Every row gives one point. To make a cloud, some directions were put in groups of two or more. Within a group, all points are equally far from the middle, so they leave a hole (a ring in 2 directions, a hollow ball in 3). The other directions are filled evenly. Then the cloud was stretched, turned, moved and blurred a little. Count the holes, and give their numbers of directions, smallest first.

Cloud (19 x 3):
[[  1 -16  37]
 [ 53  29  21]
 [ 19   1  50]
 [ 10  26  47]
 [ 26 -29  34]
 [ -5  32  19]
 [ 29  39  46]
 [ 25  33 -24]
 [ 10  27 -27]
 [  1   5  42]
 [ 29 -44  13]
 [ 13 -54   2]
 [-10   1  29]
 [ 28  54  11]
 [ 42  25  44]
 [-18  -5   0]
 [ 31 -24  35]
 [-10 -39   3]
 [ 47  31  -8]]
Holes: 1 (3)

Cloud, 31 rows:
[[-17  64 -12  14]
 [ 47 -17 -12 -35]
 [ -6   1 -55   4]
 [ -6   7 -57   1]
 [ 44 -15 -11 -37]
 [ -8  15  40 -19]
 [-24  14 -43 -27]
 [-14  20 -55 -17]
 [ 17 -23  43   5]
 [-30  10 -36 -24]
 [ 24  29 -28 -49]
 [ 35  48 -12 -31]
 [ 61  15  -1   7]
 [  8  53  25 -11]
 [ -4 -38   8  29]
 [ 48   5 -27  24]
 [ 27  -1  34  41]
 [  9 -43  10  19]
 [-12 -35 -12  23]
 [-16  52  25  -5]
 [ 51  15  11  25]
 [ -3  45 -28  35]
 [-40  39   7  30]
 [ -7  49 -26  33]
 [-28   9 -42 -21]
 [-14  66  -3   5]
 [ 16 -19 -45  12]
 [-43  11   0 -17]
 [ 12 -40  25  19]
 [ 41 -32  -7 -24]
 [  8  -6 -52  12]]
Holes: 2 (2, 2)

Cloud:
[[ 16 -15  23  53  -6  -3]
 [-28   2  38   5 -37   3]
 [ 41 -10  18  53  49 -26]
 [ -1  27  33 -10  21  29]
 [ 32   4 -35   8  -8  -5]
 [-32 -74  34  16  -4 -26]
 [-40 -32 -24   8  -1   8]
 [-31  -7  45  -1  14 -49]
 [ 37  23 -11  -5  22   7]
 [ 20  -8 -24  -4  31  30]
 [-10 -20  21 -62 -27 -23]
 [-10 -31 -35 -40  12  39]
 [  5  12   8  35   3  -7]
 [-18  40  35   0  53 -32]
 [ -8   8  25 -21  58  32]
 [ 32 -26   3  31  61  -3]
 [-38 -21  49 -13  39 -38]
 [-45 -43  18 -26  44  40]
 [-25 -52  46 -30  -4  -1]
 [-23 -73   2   5   0  40]
 [-23  48   8 -15  -7  -6]
 [ -5  13  11   0  -9 -65]
 [ 15 -36   2  56  33   0]
 [-27  15  20 -68   4  23]
 [ 14  33  23   5  49 -14]
 [ -8   5  57 -20 -18  22]
 [  7 -54  -5  37  56  -8]
 [-32   1 -21 -10 -36  -9]
 [ -2 -84  10  13 -30 -12]
 [-22  14  23 -55  26  27]
 [-67   6  25   1   8 -15]
 [ 24 -10  16  58  32 -15]
 [ 41 -12 -24 -25   8  29]
 [-13 -67  28 -25  10  -9]
 [-56 -24  11  17 -14   1]
 [-13 -30 -27  24  20   3]
 [ 17 -38  16 -18  16  56]
 [-27 -65   0  25  33  29]
 [-24 -18 -43 -12  -5 -26]
 [-34  38 -21  23  32 -24]
 [-10  26 -31  34  57 -18]
 [ -3  22  43  -5  10  31]
 [  0  -5  22 -37  32  39]
 [ 24 -37 -17 -38  19  14]
 [ 24  18 -17  14  -1  -2]
 [ 24  22 -37 -11  13  21]
 [ 10  32  26 -24  12 -50]
 [ 56   6 -27  -6 -14   0]
 [-61 -49  20 -32  -2  31]
 [ -2  -3  71  27  18 -22]
 [-32  16  -7 -42 -36 -29]
 [ 16 -11 -12 -24  29  44]]
Holes: 1 (3)

Cloud (54 x 6):
[[-40 -24  -8  18  29 -48]
 [-34 -34  -9   8  26  -3]
 [  3  37  10   0 -22 -25]
 [-48   3  -1   5  18 -54]
 [ 13 -30 -17 -26   1  44]
 [-29  16   1   6 -14 -38]
 [ 53  40   0 -29  34 -10]
 [ 39   4 -28 -41  24 -24]
 [  6   2 -36  36 -27   7]
 [-14 -10   7 -16  38  40]
 [  4  18 -34  23 -32 -30]
 [ 21  55 -55  33 -16  27]
 [ 14  39 -41  23 -29 -20]
 [ 22  -3 -32 -33  32 -35]
 [  0  -1 -38 -42 -11  39]
 [ 28  70 -27 -12 -20   9]
 [ 23 -13 -52  23  13 -37]
 [-34  69 -36 -10  24  -5]
 [ 58   9  12 -15  -6   7]
 [ -6 -47  13   3  26 -13]
 [ 19   4 -49  26 -19  46]
 [ 53 -19 -30  17  -4  -5]
 [ 28  74 -30 -12 -18  12]
 [ 32  -5 -31 -20  39  -2]
 [-14  52 -55  12   9 -23]
 [-42   0 -24  29 -10   8]
 [-43  11 -33  24  33  23]
 [ 10  35  28 -30   1  18]
 [ -5  17  19 -21  -9 -41]
 [-11   5  22 -25  -2 -52]
 [ 20  36 -47  30  17  20]
 [-17 -25 -12 -21  -9 -32]
 [  3  54 -59  15 -12 -15]
 [ 17  24   3  -9 -24 -50]
 [-47  34 -11 -30   1  30]
 [-54  -9 -21  16  17  -7]
 [ -7  50  32 -30  35  27]
 [-14  75 -46 -12  14  -4]
 [-16  -6 -14 -23  52  11]
 [-33  68 -27 -25  31   3]
 [ 41  71 -23  14  -3  -7]
 [ 27 -21 -46  26 -15  -1]
 [-24  48  15   4  27 -69]
 [ 14  20 -19 -35 -18 -11]
 [ 15 -37  -1 -24   7  23]
 [ -7  17 -39  34 -27  37]
 [-24 -32  -4  12  40 -25]
 [-51  -3 -27  25   0  18]
 [ -9  44  31 -26  38 -56]
 [ 50 -18  25 -37   1 -25]
 [-16 -39   9  23  35 -44]
 [-22  28  24  11  -3 -52]
 [-30  35  24  -2  22 -68]
 [-45  16 -32  28  31  25]]
Holes: 2 (2, 3)

Cloud, 79 rows:
[[-57  -3 -31 -13 -37   7  -1 -45]
 [ -8   2 -16  43  -7 -31 -10  16]
 [-45  -6 -22  -9 -68 -25   4  34]
 [-34  40 -54  -6 -16 -23  18  24]
 [-24  12  -8 -24  -1  24  -1  57]
 [-26  35 -18 -30 -31 -37  32  35]
 [ 38 -16   2 -37 -19 -22  -9 -20]
 [-33 -11 -12 -20 -45  11   6  55]
 [-15  34 -32 -40 -14 -11  38  16]
 [ 21  -9  22  12  25  12  26   4]
 [-15 -37 -19  -3 -23  26   2 -65]
 [-28 -14 -46 -17   8 -15  57 -56]
 [ 38 -68 -41 -17 -12  25 -36 -33]
 [-38  -5 -16 -41   0  -1  36 -40]
 [-13 -13 -43 -17  16  -8  58 -51]
 [-42 -25 -58 -11 -33   9   8 -67]
 [-30 -12  -6  46 -43  21  -7 -14]
 [-14 -39 -32 -13  -1 -59  19 -29]
 [-23   1 -21 -52  17 -17  -1 -30]
 [-66  17 -17 -11  13 -34  35   6]
 [-23 -16 -63 -27  35  17  -8 -32]
 [-50 -12 -28 -13  20  37 -20 -11]
 [  7 -30  21   3 -31  46  16   3]
 [  1 -62 -31 -32 -15  12 -12   0]
 [ 12   8  11  11 -73  -7 -12 -12]
 [-38 -18 -12   6  29 -21  -7  22]
 [-24 -46 -35  46 -31  -7   2  -7]
 [-11  40   0 -45 -34  10  21  -6]
 [-32  -2  23 -40  15 -26  12   9]
 [  7  40 -10  30 -18  11  21  14]
 [  9  31 -59 -33 -17  -1  24 -22]
 [ 15   6 -40 -29  24  24  11 -42]
 [  1 -15 -41  18  22  31 -21 -55]
 [ 19  -4  -3 -13  14  10  22 -52]
 [-46  21 -49   7  15  -5   8 -17]
 [-60 -53   3 -12 -13 -12  17  19]
 [-51   6 -54 -16  11 -33  35 -25]
 [-10 -17 -17  32  29  -2  39 -22]
 [ -5 -26 -10  10   5 -23  52 -44]
 [-20   0 -31  14 -24  -9 -57  22]
 [-30  46 -13 -20 -52  -6  38   2]
 [-17 -54  33  -4 -15  16  10  14]
 [-16 -18 -26 -70 -22   3  -2 -31]
 [-15  17 -25 -19 -10   7 -11  49]
 [-20 -11  -5 -65 -18  -6  13  -8]
 [-45 -25 -59 -15  29   8   7  -8]
 [  2   8 -38  48 -10   4 -17 -23]
 [-16  -9 -57   5 -24 -22  15  49]
 [-37   2 -39 -32  12 -19  21 -42]
 [  3  34 -58   1 -18  18  12  -7]
 [-21  13 -78 -11 -34  23 -13   2]
 [-46 -33 -62  -7 -60 -44   8  -4]
 [ 16 -26  36 -31 -29  -1 -10  -9]
 [ 23  20  10  11   1  39  13  12]
 [  2  19 -22  37 -21 -30  15 -26]
 [-40  20 -44  22   7  16  -7 -18]
 [-23 -51 -58 -10  -4  41  25 -48]
 [-17   2 -34 -43  32   2  15 -17]
 [  6  10 -11 -32  15  16  15 -53]
 [  8 -43 -31 -23 -24  45   3 -65]
 [ 30 -14 -23  -6 -43 -34  45  -8]
 [-56  -2 -29 -35 -20 -17   2 -41]
 [-19 -43 -62  54 -32  -7  23 -14]
 [ 44  -6   2 -13   6   6   7 -42]
 [ 49  -7 -12   3   9  35 -15 -22]
 [-66  19 -18 -15 -65   5  32  37]
 [ -9 -12 -28 -70 -27  -2   3 -24]
 [  9  13 -41 -29 -38 -50   1   5]
 [-54 -22 -22 -20  22  29   4  13]
 [-65 -31 -22 -27  -9  24  19  -9]
 [ 12  23 -20 -26 -46  10  29 -32]
 [ -9 -19 -37 -62 -28 -28  35  -4]
 [ 23 -41 -53 -32 -47   8 -40  -7]
 [-20   0  -9  15 -49 -61  22  10]
 [-38   9 -63 -27 -69 -11  44  -8]
 [-24  -6  14  30 -51 -34  16 -10]
 [-21 -29 -25  37 -62 -13   9   1]
 [-42   9 -28 -26 -52 -36 -30 -17]
 [-61  12 -13 -15 -45  10 -48  -7]]
Holes: 3 (2, 2, 2)

Cloud:
[[-18  53   2  61  32  -6  25   3  20]
 [  3 -41  25 -29  -6 -20  -6  32   0]
 [ 46 -22   7  -4  14  18  32  49 -30]
 [  6   9  20 -24   7  29  40 -60 -24]
 [-10  -7  36 -25   3 -42  33   0  35]
 [-12 -37 -12  44  -3 -16  -5  48  38]
 [-32  16  33  57 -12   0   2 -45 -19]
 [ 36 -19 -21  47  14  38  11  53  -4]
 [  2  33 -25 -18 -20 -24 -18   0  45]
 [-14  12  27   5  10  59 -22 -51  -9]
 [ -3 -49  36   9 -56   3  -4 -12   2]
 [-11 -33 -18  21 -44 -10  17  64 -23]
 [-10  -3  16  45 -35  40 -20   4  11]
 [ -6 -30 -21  24 -28 -50 -49  13  14]
 [ 20 -31  10 -12  61   5  29  -8  23]
 [ 21 -16 -47  53  27 -17   2  45  16]
 [ 17  16 -14 -42 -32  31 -12   7 -27]
 [-17 -18  37 -40 -43   1  19 -37 -10]
 [ 37  31  44  -1 -29 -15  67   9  11]
 [ 12  21 -30  41 -10 -14 -21 -47  28]
 [  0  17  16  48  -7 -31  29  37 -39]
 [-19  40 -31  31  -6  18  10  42   7]
 [  7 -29  26  39   5 -28 -14 -37  32]
 [-24  28  47  35 -42 -39  -1 -21  40]
 [ 29 -39  45 -18  -2 -16  43  -7  32]
 [  6  -5 -62   2 -11 -17   8  55 -14]
 [ -5   6  11 -26 -27 -15 -16   6 -33]
 [ 25  61  24  21 -33 -19  47  11  29]
 [  0 -14 -51  34  -4  14 -62  55 -14]
 [ 22   0  52  -2  -2  28  71 -12 -22]
 [ -3 -27 -18 -53 -28  18 -24   8  12]
 [-30   4  -7  44 -55 -19  -7  36  15]
 [-33 -24  38  31  48 -34  33 -16   5]
 [ -8  62  17  19 -45  10  18   9  35]
 [ 28   1  -2  11 -50   2 -22  24  38]
 [  6  -5 -37   8  23  38  42   8  22]
 [ -4  27  -9  27 -28  -9  50  -2 -29]
 [-14  71  10  38 -16  40  20  -2  -8]
 [ -8  -5   3  -8  -3  -9 -33 -67  36]
 [-14 -14 -16  23  12 -31 -61  16  13]
 [ 23   9  -8 -25   1  16  34 -36 -44]
 [-21   0  12  39  37  37  41  -1 -39]
 [ 27  17 -20  10  19 -31  24 -24 -20]
 [ 24  57  24  24  20  47  29 -27  20]
 [ 19 -80  13  -6 -16 -17   6  15  27]
 [ 29  10 -23  15  22   6  62  34  -8]
 [ 15  46  -1  26 -21 -16 -28  14  -4]
 [-55 -52  17  47 -26   5 -55  10  -5]
 [  7   2 -76  -2 -39  38 -10  38   7]
 [-24 -24 -19  -3 -40 -22 -20 -40  32]
 [-25  45  53  -9 -13   9  42 -79  22]
 [ 25  17 -13 -18 -47   2  25  18  52]
 [  1  56   0  40  12  41  17 -40   7]
 [ -2   6   4  13 -11 -12  24 -59 -21]
 [  5 -55 -51  -6 -32  -7 -29  65  11]
 [ 31 -54 -38 -29  48  41   6   5  -2]
 [ 23  33  17  26  15  29  10 -60  31]
 [ 28 -55  26 -10 -16   9 -16 -32  -3]
 [ 51 -28   4  44  16  -3  -7   2 -20]
 [ 20 -67 -42 -19 -56   3  18  30 -22]
 [-20 -34  61  50   7  10 -17 -19 -31]
 [-49 -26   8  17 -11 -27 -18  63 -13]
 [ 28 -25  13  -9  28   9  44 -42  50]
 [-10  -9  10  -2  39  46  48 -40   3]
 [  2   2 -10 -33 -54  21  18  28  11]
 [ 58  42   0 -11  15 -10  27 -12  51]
 [-50 -12  34  23  -9   3 -67  22  -4]
 [ 25 -20 -34  -6 -51  -9  33  23 -48]
 [  2 -65  -8  32 -46   4 -30  27  12]
 [ 15 -13  23 -40 -36  11  58 -14   8]
 [ 28  13   9 -35   0  45   7  15   5]
 [ 27  24  23  27 -18 -15  70 -11  36]
 [ 18 -13  32  -5  -4 -24  29  41  41]
 [  2 -58  -2   4 -27 -47 -18  -7  31]
 [-32  32  -9 -27 -49  20   5  -8  10]
 [ 22 -12  39  -2   2  -3 -13 -40 -16]
 [-18  49  45   9  18 -30   4 -29  62]
 [ 14  26 -70  25  -9  23  26  -9  -2]
 [ -9 -21 -10  17  18  40  52   8  -8]
 [ 11  20 -25  34 -29  59  -4  11 -21]
 [-23 -24   7  53  30   6  31  32 -40]
 [ -5 -20  34  42 -35 -20  -3 -24  34]
 [-12 -14  33  10  13 -24  12  65  -9]
 [-12  29  -9  56   2  -8  23  52  11]
 [ 41 -55 -16  14  -8  -6 -24  64 -34]
 [-14  30  45 -11  22   2 -14  13   7]
 [-20  21   6  20  -9   9 -53 -45  -5]
 [-35  44  46  -4  -4  -4 -28 -41  41]
 [-39 -28   3  27  28 -36 -43 -12  -1]
 [  3  58 -13  14  43  15  35 -12   0]
 [  1 -55   6  63  16 -18   3  19 -16]
 [ 18  13  37  36 -15 -38  -1 -11  46]
 [ 39  28 -11  58 -25   3   3  -2  14]
 [ -7  -5   7  -2 -25  50  28 -31  31]
 [-14  63  -5  -2  33  21  -3 -20  -1]]
Holes: 1 (8)

Cloud:
[[-42   1  43  24 -69 -18  45  33 -22]
 [ 13   5 -10 -40   7 -20 -45 -19  62]
 [ -5 -50  34  14   1  39 -39  31  56]
 [ 10  -1  38   5 -23  28 -22  -5 -37]
 [ 16 -16  29 -28 -12 -25 -42 -15   0]
 [  4  42  33   9  27  21 -16 -21  26]
 [ -5 -27 -12  15 -20  31 -32 -35 -38]
 [ 34 -14 -14 -29 -42  19 -43 -16   6]
 [ 14 -20 -38  13   9   7  20 -10 -54]
 [-12 -16  11   6   9  63 -28 -19   6]
 [-13 -19 -49  35  17  22 -33 -45 -18]
 [ 29 -13 -20 -12 -22  41 -26 -45  39]
 [  0  49  -1  24 -31 -31 -55   4  36]
 [ 23 -10 -11   3 -16 -46  46  40 -14]
 [-15  25  42 -33 -34 -15  37  18 -43]
 [  7  -8  20  16 -27  41 -49  42   6]
 [-25   7 -12 -21   6 -10 -35 -60  -4]
 [-13  27 -15  43  22 -42  24 -19 -33]
 [-25  37  62  15  -4 -17 -45  -8  18]
 [-15  26 -50  50  -6  -6  -3 -16   7]
 [-36 -14  23   9 -40 -53  21   3  38]
 [  0 -47 -31  24 -27  25  13  12  33]
 [-16  43  43  29   4  34 -38  -4  25]
 [-22   7  -2 -10 -21 -10 -49 -64  -7]
 [ 10   8 -28 -22  46   9  -6 -61   6]
 [ 38 -16 -19 -42 -19 -64 -27  -1  -9]
 [  4  72  42  19 -23 -39 -11  11  31]
 [-24 -19 -24  27  50 -24 -37 -17  21]
 [  2   2  -5  46  31 -27   1  12 -11]
 [ 39  -4  29 -22 -15 -72   5 -11  13]
 [-65   1 -30  47  -2  14 -38   3 -23]
 [-25   4 -11  14 -32  16  18  19 -27]
 [-22  74  53  23 -48  -3 -14  15  -3]
 [-20  26  37 -14 -47 -19 -20 -43  18]
 [-67   1  -9  40  18 -13 -23  24  -7]
 [ 42   9 -29  -5 -19   3  24 -17 -58]
 [ 29 -44 -13  -7  -7 -43  30  -2  18]
 [-13  29  15  30 -16  15  35  15 -46]
 [ 16  23  35 -56  -1   1  42  19   8]
 [ 27 -43 -14 -14 -19 -29  -7  10  40]
 [ 28  13 -32 -38 -32  28 -26   2  44]
 [ 22   9  -7 -65  -2 -25 -20  -9  -7]
 [ 11 -17   2  -2  13   8  40 -18 -37]
 [ 20  28  23  -7 -53 -58   6  17  60]
 [-44 -16  44  47  28  -3 -12   9  58]
 [  8  76  30  -6 -14  -3  14  28  33]
 [  5  14   0 -27 -73  -6 -37 -23  18]
 [ -6   8  -5  54 -56 -25  -5  38  13]
 [-38 -21  34  -5 -11   4  14 -33  22]
 [ 43   6  43  12  11  -5  14  23  12]
 [  2  16 -12   7  -8  46 -33   8 -38]
 [ 26  15  23  17 -27  28   0 -29  -1]
 [-33  54  -2   4 -18  23 -51 -14  43]
 [ -4  67 -20  -3 -19 -40  10 -41 -10]
 [  1 -17 -38 -47  -5  10  -6 -33   9]
 [-11   5 -31  44 -18  42 -44 -38 -13]
 [ 68  26  24   3 -44   9  16  -3   6]
 [ 29 -23  -4  48 -24 -32 -22 -19  19]
 [  3 -10  68 -26 -18  -3  14  34  74]
 [ 47  47   6 -27  11   6  35  30 -27]
 [ 37  27  26 -39 -25 -40  10 -40   2]
 [ 13   4 -39 -15  14  -5 -27  45  24]
 [ 31 -22  36   2 -32  -4   3  38  27]
 [-16 -29  69 -20  20 -12   3  24  57]
 [-37  21 -28  33 -50 -24 -45 -64   9]
 [-36 -38 -26  12  61  -6 -14 -33   5]
 [-23 -67  -2  40  -8  25 -22  18  13]
 [-31  19 -46  11 -51 -16 -45 -60  28]
 [-60  -7  22  49  -5   7 -20 -35   6]
 [ 30 -20  48 -26  -9 -46  17  23  -7]
 [-21  -7  44  56  10 -18 -10  17  10]
 [-14 -14 -18  35  48 -12  10 -14 -24]
 [-39 -30   1  -2 -31 -46 -29  40 -20]
 [ 12  30  31 -15  -7  26  47  29 -24]
 [ -4 -37  14  35  -7 -28 -26 -15  27]
 [ 34 -25  33  -7  27 -19  29  38  -4]
 [ 13  -5  61 -37  -4   5  23  47  37]
 [-40   8   8   3 -33 -15 -38 -59  -2]
 [  5  -5  30  38 -21 -46 -31 -19  31]
 [-25  10 -51   1   3 -39   8  -9  25]
 [-20   0  48 -21  -3 -22 -27   7  65]
 [ 32  16 -16  25   7 -27  39  44   7]
 [ 27   7 -29   6 -43  -6 -29  36  50]
 [-28 -24  15   5 -14 -11  50  44  -9]
 [-13  19  26 -41 -33 -12   0 -13   5]
 [-19  12  49 -12 -65 -11 -35  39  18]
 [-26 -55 -50 -28   9  -6 -22 -38  -3]
 [-19  36   8   1 -55  26 -49  22  16]
 [ 11  11  69 -18 -61 -29  -6   3  45]
 [-49 -47  -2 -32  23  15 -20 -30 -18]
 [ 13  -4   6 -62  19 -10 -12  18  31]]
Holes: 2 (2, 3)
